Every row gives one point. The window is the flat piece filled in between its corners: a triangle in 3 columns, a solid with four corners in 4, and so on. A path goes straight from each point to the next, and from the last back to the first. After which points does the path pass through the window?

Window (4 x 4)
[[-13  41 -32 -23]
 [-29 -75  39   4]
 [-64  18 -18  35]
 [ 18  39 -55  21]]
Path:
(1): [ 8 61 -6 -1]
(2): [-21  -6  26  -6]
(3): [-44 -55  -3  -8]
(4): [-49  39 -87 -22]
(5): [-26  34  20  72]
(6): [-34 -21  46  21]
(7): [-17 -73 -19 -12]
(8): [-81  -3 -67  33]
(9): [-36  35  26  27]
(10): [-26 -26  33   4]
(11): [ -31 -121   -3   40]
(12): [ 20  32 -85  23]
(13): [-3 41 25 13]
(14): [ 40  79 -24  44]
(15): [ -4 -21 -54 -26]
(16): [-37   0 -45 -33]
Through the window after points: 6, 8, 12, 16

Window (8 x 8)
[[  14  -30    1 -121  -45   20   11  -65]
 [  56   32  -33   61   31  -13   43  -27]
 [  -2  -54   18   12  -21  -23   49  -22]
 [  -9    7  -37   20    8    2    2   18]
 [  17  -10    1   -7   45  -18  -26   29]
 [ -27    6   11   19   28    9  -21  -16]
 [  26    8    9   38    3   30   17    8]
 [ -45    6   51  -32  -48  -32  -43   22]]
Path:
(1): [ 1  7 16 -8 27 12 65  3]
(2): [ 33 -20 -38  16 -12   7 -31 -39]
(3): [ 23 -21   8 -51 -33 -52 -85 -19]
(4): [-34   1  27 -61 -36  39  74  -9]
(5): [ 18 -10   6 -20   2  -1  44 -16]
(6): [  2 -10  -2  22 -37   1   6 -35]
(7): [ 37 -37 -64 -32 -17  21 -50 -24]
(8): [-12   2  19  16  23 -13   9   9]
(9): [ -3  -3   7 -14  20  -2  32  -4]
(10): [ 13  -9  18  -6 -17  -7 -32  -7]
(11): [ 34 -21 -52   1  -4 -10 -17 -21]
(12): [-29  41  56 -28  29  24   7  -9]
Through the window after points: 7

Window (9 x 9)
[[-38 -83  62  19  74 -19  17 -64  54]
 [-54   0  20   9  99   3  22 -81  41]
 [ 50  -9  30 -29   2 -40 113 -22 -73]
 [ 26 -11  -6  42  73 -44  19 -47 -20]
 [-27  33  50  54  50 -47 -22  -9  54]
 [ -4  -5  18  44  43 106  24  80 -35]
 [ 25  35 -32  27 -80  97  -5 -12 -78]
 [-23  11  26 -42  39 -48 -80  35  -8]
 [ 97   0   2 -28  26 -54  79 -49  12]]
Path:
(1): [-36 -18 -14  17  30  -9  58  -3 -15]
(2): [ -8   5  62  15  77  25 -54 -18  -4]
(3): [ 61  51  56  17  85  12  -9 -29 -62]
(4): [-60 -71 -47  41  42 -64  50 -56  66]
(5): [-38 -20  -3   8  67 -18  19 -33  31]
(6): [ -4 -26  83  33  60   9  10 -47  18]
(7): [ 56   1  27  -1  71  36  58 -30 -30]
(8): [-42 -20 -27  19 -31 -14 -16  12 -19]
(9): [  3  -7 -73  43 -49 -15 -12   5  15]
(10): [ 11  31  42  13   7  46  16 -25 -48]
(11): [ 42  48  29  16 -25  57   6 -26 -52]
(12): [-16 -31 -64  16 -22  16  14   4 -46]
(13): [ -3 -17 -46  -4  44 -47  68 -24  41]
(14): [  0  -1  82   2  54   3  -6 -48 -19]
(15): [ 10  -9  39   5  72  26 -32 -31   4]
(16): [-37  11   4  -1  20  -5   6  69 -19]
Through the window after points: 3, 5, 9, 11, 13, 15

Window (12 x 12)
[[  7  -2  -8  31  25   3   3 -59 -56 -22 -20  -2]
 [-29   5 121 -50 -51  12   9  10  33  47   6   5]
 [  3 -39 -36 -30  15  31  19  20 -10 -17 -24   3]
 [-34  -1 -29   9  21  48   2  18 -41  12  23 -19]
 [-53 -48  64  64  16   1  13 -17  43  16  16   6]
 [ -1  20 -35   5   7  25  19   3  28  38 -15 -16]
 [-25   7 -31   4  48 -40 -11  -4 -29 -30  -9 -24]
 [ 11 -21  76   2 -71 -15  14  22  27  32  42 -11]
 [ 24  21 -18  -3  49  48   0  23  12 -21  22   7]
 [  0  10 -32  24   8  13 -47  20 -40 -23 -48   6]
 [ 12 -27 -36 -11  44  28 -47 -12  -6  18   4 -23]
 [-50 -18  81   6 -62  29   8 -23  76  -4  37 -33]]
Path:
(1): [-22   1  10  22 -26  12  -5 -19  12  23  22  22]
(2): [-19   2  37 -30 -27  -9 -45 -38  18 -17  85  39]
(3): [  8 -19 -12  41  23  30  39  23 -38  28 -62 -54]
(4): [  7   4  -8  -3  18  12 -23  21 -22   0 -24 -37]
(5): [-12  -9 -26  19  15  16 -21 -19  -6  -4  -6  17]
(6): [-62 -23   4   3   4  22 -13  -6   5  24  53  40]
(7): [  2   8  16  12   9  18   2   7 -14   5 -17 -42]
(8): [  4  -9  64 -33   3  10  10  18  -2   6 -22 -39]
Through the window after points: 2, 4, 8
